Each row is a point. The points of each table are mixes of a few directions, plus a little noise. Count the directions of each table, and those that both share. Where both have some left over, give the other angles between the two spaces (their principal angles), to ten degrees, smallest first.
(in the rows, 128 means zero)

First, 7 rows:
[[172  62]
 [ 90 186]
 [ 89 186]
 [120 140]
 [173  59]
 [141 108]
 [110 155]]
Second:
[[166 109]
 [127 128]
 [191  98]
 [121 131]
 [ 36 173]]
Directions: first 1, second 1, shared 0; angles 30

First, 7 rows:
[[129 121 159 136]
 [127 126 132 130]
 [129 122 147 133]
 [128 135 104 122]
 [132 114 189 145]
 [129 119 161 137]
 [121 158   7  93]]
Second, 6 rows:
[[178 158 121 122]
 [106 129 123 105]
 [161 161 161  86]
 [ 85  98 117 147]
 [143 127 169 136]
 [ 94  95  75 171]]
Directions: first 1, second 3, shared 1

First, 9 rows:
[[113 137 126 124 122 132 127 106]
 [119 116 130 166 136 127 124 105]
 [150  73  97 177  92 104 123 208]
 [148  87 111 170 103  99 124 172]
 [ 59 209  97   7  54 147 132  58]
 [130 165 158  85 170 148 135  95]
 [159 120 167 159 183 115 129 110]
 [124 125 138 144 175 174 131 140]
 [149 119 127 121 117 107 129 157]]
Second:
[[149 111 190  87 182 182 162 223]
 [ 90 140  83 145 108 152 113  98]
 [ 91  96 108 112  97 177 134 160]
 [ 93 151  92 148 123 145 110  67]
 [157  83 166  85 106  89 143 132]
 [135 136 157  83 161 145 134  97]
 [148  93 180 201 132  75 142 145]
 [156 178  86  63 130 128 114 146]
 [143 162 125 161 145  90 114  82]
 [117 131  93 196  96  99 114 132]]
Directions: first 4, second 5, shared 3; angles 30

First:
[[139 170 145 142 119 120  96 128 160 137 191]
 [ 99  89 135 165 127 159 144 125 120 164 120]
 [ 93  96 119 135 149 129 127 142 109 139 110]
 [115 121 129 144 137 132 117 141 123 139 135]
 [114 155 126 100 142  93 103 124 152 121 167]
 [ 98 136 124 129 107 137 168 120 121 160  90]
 [157 172 130 109 114 111 118 124 144 110 149]
 [141 111 120 140 125 148 145 145  92 121  80]
 [141 124 116  90 135 108 134 115 129  96 112]
 [180 106 134 129 125 142 128 117 129  93 128]]
Second, 11 rows:
[[132  78 125 133 157 133 115 132 119 109 129]
 [125 175 131 123 101 123 140 124 137 146 127]
 [124 180 131 123  98 123 141 124 138 148 127]
 [132  73 125 134 159 134 114 132 118 107 129]
 [130 100 126 131 144 131 120 130 123 117 129]
 [127 138 129 127 122 127 131 127 130 132 128]
 [126 153 130 126 113 125 134 126 133 138 128]
 [128 128 128 128 128 128 128 128 128 128 128]
 [120 249 136 116  59 115 159 119 150 174 126]
 [133  50 123 136 173 136 108 134 113  98 129]
 [131  84 125 132 153 133 117 131 120 111 129]]
Directions: first 5, second 1, shared 1

First:
[[ 95 119  99 109 161 136  63 158 107 111 137 194 126 177]
 [162 111 124 162 133 145 153 144 147 143 100  89 142 134]
 [129 135 145 158 125 113 145 120 138 113 136 107 116 101]
 [101 157 149 148 114  94  87  76 123  82 189 124  88 100]
 [177 122 132 154  58 146 149  89 101 160 139  91 136 132]
 [ 96 106 127 143 184 125 142 215 134 114  89 186 141 132]
 [154 144 141 109 154 127 183 117 190 145  91  53 136  90]
 [113 132 107  45 101 141 101 109  82 157 141 178 139 156]]
Second, 10 rows:
[[136 128 126 132 127 130 130 127 131 130 126 120 129 132]
 [ 41 156 147  70 148  87 110 139 103  90 161 215 107  89]
 [182 112 117 164 117 153 140 125 144 150 109  74 138 151]
 [  7 166 156  48 152  73 104 140  94  75 170 246 100  75]
 [225  97 107 191 106 171 147 117 156 171  93  33 149 173]
 [168 116 119 154 118 147 137 124 139 144 115  89 138 146]
 [165 117 120 151 121 145 135 124 137 141 114  93 137 146]
 [133 126 128 133 127 131 127 127 131 130 126 121 130 130]
 [122 130 129 124 129 124 126 129 124 125 130 135 125 123]
 [103 134 135 110 131 116 123 131 120 118 137 153 122 115]]
Directions: first 5, second 1, shared 1

First:
[[ 98 107 197 155 132 133 142 181  96 149 144 114  55  64 118  84 159  81
   83 128]
 [122 114 157 140 130 132 130 150 119 129 133 111  94 104 104 107 136 114
  105 123]
 [141 121 122 128 128 131 118 124 138 111 124 111 129 138  97 129 117 142
  124 119]
 [147 126 106 122 126 130 116 112 145 108 121 116 145 153 100 138 111 151
  134 120]
 [133 114 142 137 128 133 122 139 129 118 130 107 108 119  93 115 126 127
  111 119]
 [108 171  92 105 128 112 149  99 118 165 126 198 185 145 249 164 141 121
  180 160]
 [141 123 117 128 126 131 118 122 140 113 124 113 133 142  98 132 116 143
  127 119]
 [134 150  89 110 126 122 128  97 138 130 121 154 175 159 166 155 119 145
  161 137]]
Second (9 x 20):
[[129 154 215  99 156 121 188 170 139 134 166  70 128 123 191  75 120 132
  143 123]
 [129 125 117 132 123 129 121 121 126 126 123 136 130 130 121 135 128 130
  125 127]
 [125 100 116 143 120 133 101 145 124 147 113 153 110  95 111 132 141 107
  116 117]
 [129 110  73 146 110 132  90 104 121 126 104 162 127 130  89 163 133 125
  117 132]
 [123 137 217 108 154 126 176 187 137 150 158  84 113  96 185  70 127 114
  138 115]
 [137 166 104 112 127 122 148  78 131  90 137 108 164 192 133 146 105 166
  141 149]
 [128  99  63 155 107 136  76 103 119 129  95 179 121 121  73 168 141 118
  113 126]
 [126 122 125 130 126 130 123 133 127 132 125 133 124 123 124 129 132 125
  125 126]
 [131 136 121 125 127 128 132 115 128 119 128 126 136 142 127 132 122 137
  132 133]]
Directions: first 2, second 2, shared 0; angles 30, 80

First (9 x 32):
[[100 155 109 168 159 103  84 192 142 151  43 140 162 129 150 164 107 215
   97 121 149 163 138 104 117 106 143 117  69 161  64 141]
 [117 127 124 104 159 140 101 153 116 141 125 139 121  99 115 140 137 107
   95 118 151 143 115 122 108 111 137 138 127 114  97 140]
 [150 127 126 137 113 126 130 109 117 122 155 110 119 151 148 137 107 117
  149 118 119 123 137 140 138 114 116 129 136 122 150 128]
 [119 144 132 113 130 137 140 124 119 136 143 122 121 121 113 104 130  97
  132 140 139 110 109 130 120 138 125 125 145 113 129 118]
 [129 132 134 131 116 133 129 120 123 141 141 118 105 143 125 135 136 120
  145 147 125 137 135 131 137 149 124 130 124 121 138 110]
 [102 120 127 102 128 114 162 111 148  79 115 107 191 132 104  71 125 133
  121 132 114  74 113 133 122 113 142  93 155 149 171 132]
 [166 142 133 170 103 125 150 113 125 143 142 153 105 127 162 131 109 136
  157 114 119 124 132 127 141 145 101 145 131 122 112 133]
 [138 100 133 115 123 138 117 117 125 126 149 126 104 132 122 151 149 113
  129 131 119 151 143 134 137 135 130 142 126 121 145 123]
 [131 103 136 110 123 135 141 113 137 113 140 137 125 118 112 120 153 114
  125 131 116 126 130 131 133 142 132 133 140 127 147 127]]
Second, 9 rows:
[[131 101 125 113 137 129 116 129 133 111 127 134 137 117 124 140 139 130
  110 112 123 138 134 129 126 111 136 133 127 133 134 142]
 [130 117 127 122 132 129 123 128 131 121 128 131 132 124 126 133 133 128
  119 122 126 132 131 128 127 121 131 131 127 130 130 134]
 [120 185 133 158 110 125 150 126 117 162 131 116 110 150 135 104 105 123
  166 160 139 108 114 127 132 163 111 116 128 118 117  99]
 [135  73 123 100 146 130 106 131 138  94 126 140 146 108 121 152 150 133
   91  96 117 147 142 129 125  95 145 139 127 138 138 156]
 [112 249 140 192  88 124 177 121 105 202 134 101  89 174 143  77  80 118
  209 197 152  85 100 125 136 201  91 104 130 107 106  68]
 [133  85 124 105 143 130 111 130 137 103 126 137 143 112 123 146 145 132
   99 104 120 144 138 129 125 102 141 137 127 136 136 149]
 [131 106 126 117 135 128 119 128 133 115 128 133 135 120 126 138 137 130
  113 115 123 136 133 129 126 115 135 133 127 132 132 139]
 [127 133 129 131 126 128 130 127 127 131 128 127 126 130 129 126 126 128
  132 131 129 126 127 129 128 131 126 126 128 127 128 125]
 [131 104 126 115 137 129 118 129 132 113 127 133 136 119 124 138 138 131
  112 114 123 137 133 128 126 113 136 133 127 132 132 141]]
Directions: first 6, second 1, shared 1

First, 8 rows:
[[142 114 127 130 108 125 143 164 138 164 123 128  96 114 115 126 173 138
  135 173  93 111 122 101 128 162 143 146 177 158 144 118]
 [124 131 126 114 126 112 119  99 114  97 143 135 143 131 108 122 113 115
  132 153 131 151 146 138 121 119 115 140 123 104 144 138]
 [148 109 124 127  99 122 147 173 138 171 124 129  85 109 106 123 191 138
  139 196  79 109 123  91 126 173 146 155 198 167 154 114]
 [120 135 131 141 143 144 126 131 134 132 118 120 137 135 154 136 109 132
  119  76 149 120 116 138 134 113 129 105  99 128 104 127]
 [130 126 129 130 126 129 131 134 131 133 127 126 123 127 128 127 133 129
  128 132 124 125 126 124 128 132 130 129 134 132 129 127]
 [149 110 124 120  96 113 145 161 132 160 131 132  90 107  94 120 188 133
  143 213  77 119 132  95 123 173 140 164 200 157 163 118]
 [ 92 162 133 124 176 134  90  40 105  42 139 130 206 163 159 135  16 105
  110  18 212 169 143 193 129  47  92  85   7  54  90 156]
 [117 140 132 141 149 145 122 124 133 126 118 121 143 140 159 136  99 132
  116  61 158 121 115 143 136 105 127  99  85 123  98 129]]
Second:
[[141 127 124 132 117 131 140 157 142 146 132 123 103 110 125 133 156 133
  132 139 104 118 114 120 124 138 140 122 152 154 127 120]
 [126 127 128 127 127 127 128 127 127 130 125 128 129 134 127 126 127 129
  126 133 127 128 131 125 129 133 127 131 130 126 131 130]
 [ 94 105 154 154 160 163 125 136 118 197  48 124 153 193 194 122  94 163
   98  56 177  86 126  96 166 157 141 142 103 117  95 123]
 [148 114 123 130 101 126 146 172 142 165 128 124  86 103 110 128 186 136
  137 179  83 111 117 103 124 164 144 141 185 169 145 114]
 [147 154 118 154 136 158 144 177 170 137 144 105 102  90 160 157 146 131
  129  44 123 104  76 152 121  95 146  56 100 176  81 113]
 [115 119 127  85 119  80 102  46  79  60 153 157 170 148  66 100  91  98
  138 229 131 187 191 134 115 128  90 191 135  56 187 155]
 [165 145 108 125 102 121 146 169 160 114 180 118  78  64  98 145 185 116
  152 156  75 130 100 143 103 114 138  92 158 176 136 117]
 [134 150 110  89 117  87 108  61 105  24 196 143 154 102  68 122 103  84
  148 186 122 193 160 171  96  85  92 132 112  81 166 151]
 [121 137 134 142 147 146 127 132 137 131 117 121 138 137 160 137 105 134
  117  63 153 117 112 141 135 110 132  98  92 128  97 127]
 [119 116 135 127 130 128 125 124 120 142 107 133 135 149 132 120 120 135
  123 133 136 123 139 114 139 144 129 148 133 118 133 129]
 [ 97 112 146 141 152 144 116 112 109 158  73 132 160 183 165 120  87 146
  106  86 171 112 140 110 156 143 128 150 104 102 111 132]]
Directions: first 2, second 3, shared 2

First, 9 rows:
[[145 111 131 143 114 128 145 127 132 111 150 105 131 165 116 138 109 116
   80 155 164 139  95 139 157 118 164 128  92 116 121  66]
 [142 124 163 166 114  88 114 146 119 137 129 116 134 114 129 134 119 110
  126 135 129 115 130 101 157 112 120 126 109 118 113  78]
 [133 117 139 103 143  76 121 101 163  84 117 150 106 127 117 120 118 160
  153 125 100  58 189  94  80 161 119 123 152 130 137 166]
 [138 178 127 121 127 142 144 105  95  97  92 155 103 126  86  99 142 154
  165 137  87  83 173  72  59 117 120  85 144  94  63 133]
 [100 119  91 150 145 166 127 126 134 208 166  95 182 153 193 133 192 140
  114 132 127 244  61 184 185  58 129 132  96 154 163 131]
 [142 102 141 112 125 116 127 118 136 137 152 115 119 121 155 144 132 102
  155  85 103 177 114 121 154 125  65 150 144 144 137 138]
 [103 122 108 131 138 141 120 148 147 137 124 128 147 132 132 129 120 141
   92 149 170 111 119 176 133 148 179 139 121 141 169 145]
 [137 154 157 139 103 142 119 170  77 128  94 143 111  72  99 129  97  79
  145 106 136 100 139 105 127 151 106 134 148 113  89 112]
 [112 124  97  88 145 156 136 113 152 111 127 141 121 141 127 123 126 151
  121 126 136 121 136 160  98 160 146 136 149 142 158 183]]
Second:
[[177 136 118 117 101  54 203 129 144  53 142  79  60 164 105 131  93 162
   95 156 152 151 211 128  76  65 144 106  79 106   7  13]
 [135 122 141 154 129 121 120  78 137 163 127 190 151 151 144 144 171 125
  154 137  81  79  88  64 106 136 145  98 124 112 155 159]
 [105 127 145 134 147 181  79 117 112 137 125 130 167 127 112 109 136 110
  137 125 116 113  77 120 178 164 108 140 153 130 193 165]
 [134 132  98  95 118 120 172 162 128 107 126 114  89 105 126 120 103 149
  114 106 161 159 183 167  97 114 138 134 140 136  82 132]
 [118 124 142 138 148 150  96  94 122 129 134 138 163 142 116  97 154 144
  148 130  93 106 102  89 158 138 112 116 150 120 175 169]
 [121 129 142 137 128 181 101 110 113 145 117 166 152 135 114 141 133  86
  133 129 120  92  60 109 142 177 136 132 138 121 172 154]
 [121 120 144 156 140 105 100 102 140 160 135 142 161 137 154 129 165 136
  151 139  90 113 109  95 143 116 119 116 121 128 161 141]
 [129 129 122 128 119  95 140 164 137 124 129  89 107 115 143 145 106 124
  111 132 155 164 161 171 129 103 124 145 103 142  94  77]
 [119 132 111 111 119 134 138 182 124 132 119 105 106  94 138 146  95 107
  109 112 173 164 147 192 127 133 129 158 126 149 111 113]
 [121 128 116 113 131 139 132 143 124 130 125 127 124 111 129 116 124 137
  129 112 137 139 142 146 127 132 126 134 147 135 133 156]]
Directions: first 6, second 5, shared 2; angles 30, 80, 90
